Each row is a point. Each copy is the shape, with its points in the same order, turned, moved and blurred by noise. Say if it was mirrored as well.
(in the rows, 128 means zero)

Shape (6 x 2):
[[171 104]
 [143 126]
 [144 156]
 [ 86 169]
 [143 117]
 [122  68]]
Copy 1 (6 x 2):
[[ 82  89]
 [ 99 122]
 [ 85 146]
 [133 181]
 [102 111]
 [142  76]]
Copy 1 is: mirrored
Copy 2 (6 x 2):
[[183 116]
 [153 143]
 [165 167]
 [105 187]
 [155 131]
 [123  83]]
Copy 2 is: only turned
Copy 3 (6 x 2):
[[161 106]
 [139 133]
 [148 162]
 [ 92 187]
 [136 124]
 [106  80]]
Copy 3 is: only turned
Copy 4 (6 x 2):
[[183 108]
 [154 118]
 [123 104]
 [ 87 148]
 [159 123]
 [197 159]]
Copy 4 is: mirrored

Shape (6 x 3):
[[112 133  74]
 [ 95  79  89]
 [163  96 136]
 [156 124 134]
 [181 121 173]
 [101  93 133]]
Copy 1 (6 x 3):
[[123 135  73]
 [ 90  87  83]
 [144 103 150]
 [148 130 146]
 [160 128 185]
 [ 87 113 130]]
Copy 1 is: only turned
Copy 2 (6 x 3):
[[ 87 115 107]
 [127  83  95]
 [137  84 171]
 [129 112 174]
 [161 111 204]
 [161  94 106]]
Copy 2 is: mirrored
Copy 3 (6 x 3):
[[107 149  82]
 [ 96  95  69]
 [162  93 119]
 [151 116 131]
 [179  98 166]
 [101  85 116]]
Copy 3 is: only turned
Copy 4 (6 x 3):
[[117 130  67]
 [101  76  73]
 [151  96 139]
 [144 123 137]
 [158 119 180]
 [ 92  89 120]]
Copy 4 is: only turned

Shape (6 x 3):
[[121  89 136]
 [ 89 103 128]
 [150 191 122]
 [152 145 162]
 [156 158 159]
 [107  73  87]]
Copy 1 (6 x 3):
[[ 83 121 121]
 [100  93 112]
 [187 144 138]
 [135 150 169]
 [152 152 166]
 [ 80 110  72]]
Copy 1 is: mirrored
Copy 2 (6 x 3):
[[105 103 169]
 [ 74 116 157]
 [150 179 124]
 [148 153 172]
 [156 155 159]
 [ 75  85 128]]
Copy 2 is: only turned

Shape (8 x 4):
[[156 131 130  88]
 [ 45 123 140 157]
 [107 117 117 188]
 [152 134 118 170]
 [172 134 195  92]
 [128  88 142 106]
 [147 129 140 181]
 [136 113 148  92]]
Copy 1 (8 x 4):
[[141 146 139  98]
 [ 43 109 108 172]
 [107  93 106 192]
 [151 117 117 173]
 [143 139 210 120]
 [112 100 150 105]
 [132 108 141 185]
 [117 121 156  97]]
Copy 1 is: only turned
Copy 2 (8 x 4):
[[126 145 111  82]
 [109  88 190 174]
 [151 109 132 184]
 [159 146 108 157]
 [ 76 189 101  97]
 [ 99 109 107 115]
 [141 147 110 176]
 [ 99 126 119  96]]
Copy 2 is: mirrored
Copy 3 (8 x 4):
[[127 129 116  83]
 [105  61 199 157]
 [157  85 158 175]
 [170 122 134 154]
 [ 88 178 118 107]
 [ 97  98 110 121]
 [155 129 137 172]
 [101 119 118  99]]
Copy 3 is: mirrored
Copy 4 (8 x 4):
[[158  82 126  93]
 [ 54 160 116 109]
 [103 150  86 154]
 [145 126 100 160]
 [193 127 150  72]
 [136 115  89  75]
 [147 153 105 154]
 [145 104 117  76]]
Copy 4 is: mirrored

Shape (11 x 6):
[[119 141 153 124 150   7]
 [154 127 136 137 106 149]
 [155 128 135  80 118 145]
 [122 133 201 112 169  89]
 [147 128 113  72 106  95]
 [153 142 117 131 137 122]
 [141 119 113 138 111 141]
 [ 72 147 119 135 109 146]
 [139 125 173 125 124 124]
 [131 160 123 144 142 140]
 [152 106 132 131 184 129]]
Copy 1 (11 x 6):
[[176 156 173 142 118  32]
 [124 110 130 163 135 166]
 [149  92 135 113 127 158]
 [183 146 201 114 158 104]
 [150  77 119 113  96 114]
 [146 150 120 141 130 139]
 [108 112 121 152 142 141]
 [ 64 134 152 115 139 133]
 [150 117 169 155 140 138]
 [118 160 132 129 141 151]
 [159 145 121 130 181 135]]
Copy 1 is: only turned
Copy 2 (11 x 6):
[[139  59 197 120 186  76]
 [158 136 120 155  94 140]
 [174 138 133 106 100 160]
 [125 113 218 140 139 147]
 [182 104 133  92 119 122]
 [143 124 114 143 140 131]
 [141 118 105 141 108 128]
 [110 157 134 115  84  89]
 [143 120 172 161 103 132]
 [118 161 127 144 135 118]
 [116 108 134 140 149 174]]
Copy 2 is: only turned
